Each row of a before or after table is a point. One or more steps were done to the points. Then noise was added and the rows were shuffled. The steps act on how far a point lies along the listed directions, d1 being the first. What was done? A step turns or swaps two directions, mirrors them in a line or flattens them onto one, adds a multiple of one to another, or multiplies one. Angles are multiples of 10 degrees, from the lower direction toward the higher: turns from -170 to 170, lines from 10 to 170 but not 90. Use the fewest steps. Two steps may share a direction if one is a turn and the other turns, adds or multiplies; they go together, in the order done. Otherwise the lowest direction goes first.

Directions:
(1): [ 43 -26  31]
(2): [-13 -52 -26]
(3): [ 39  12 -43]
Before:
[[ -9  -7  -8]
 [-21  14  13]
 [-15 -10  -3]
 [  2   7 -12]
 [ -6  12  10]
 [-12  -6  -1]
 [ -7  13  -6]
 [ -5  18   5]
 [-16  20  15]
 [  0  -6 -21]
 [  6  -9   3]
 [ -8 -26  20]
 [ -4  -9  21]
 [-26  -1  11]]
After (14 x 3):
[[ -3  15  23]
 [-18 -28 -45]
 [-20 -31 -16]
 [  3  43  28]
 [ -5  14 -19]
 [ -5 -46  -5]
 [  3 -11 -14]
 [  0  39  16]
 [-27   6  -6]
 [-14 -32  -9]
 [  4  -2  13]
 [-16  41  17]
 [-15 -19 -10]
 [ -7  60  27]]
Steps: swap d1 and d3; multiply d2 by 3

Directions:
(1): [ 29 -28 -35  44]
(2): [-60   5 -19  27]
Before (8 x 4):
[[ 20  13  18 -43]
 [ 33 -22 -11  27]
 [ 30  20  59 -46]
 [-32  -5  -5  20]
 [ -9   4  21 -28]
 [  3 -33 -29  52]
 [  5 -16   4   7]
 [ 25 -21   1   8]]
After, 8 rows:
[[  8 -12  13  -3]
 [ 18  -8  21 -17]
 [-57  35  44 -22]
 [ 43  -6  22 -15]
 [-37   2   4  -5]
 [-36  24   9 -29]
 [ 61 -31   2  10]
 [  7 -20 -14  29]]
Steps: turn d1 and d2 by -70 degrees

Directions:
(1): [-31   8  60  23  45   1  24 -11]
(2): [-22 -35  -3  -7  18  53 -16  51]
Before, 11 rows:
[[  0  -2   1  11  -2   3   0   8]
 [-41 -24  32   6  46  47   0  41]
 [-15   5  12   4   1   4   6   7]
 [ -5  19   6   6   0 -18  12 -14]
 [-33 -16  25  14  37  21  11  12]
 [ 10  -7   2  -3   3   1   7   4]
 [ -4  -2  -1  -2   2   3  -4 -11]
 [  1   0 -10   0  -4  -7   2   4]
 [ 10  -6  -9  -4 -10  -5  -1   3]
 [ -7   6  52  10  30 -10  27 -13]
 [-16  -2   6  -7   7  19 -10  22]]
After (11 x 8):
[[-41   0  60  21  54  15  19   5]
 [ -1   0   3  11  -1   1   1   6]
 [ -3  -3  -2  -2   0   3  -5 -11]
 [-13  10  13   5  -2  -3   9   1]
 [  4  18  -9   1 -12 -19   7 -13]
 [ -1  -3 -10  -2  -3  -3   1   8]
 [-27   1  36  21  34  -5  22 -14]
 [  7 -11  -8  -4  -7   1  -2  10]
 [-20   5  19   0  15  13  -3  13]
 [  9  -7   3  -2   4   1   8   3]
 [ 11  19  36   7  10 -33  27 -33]]
Steps: turn d1 and d2 by -40 degrees
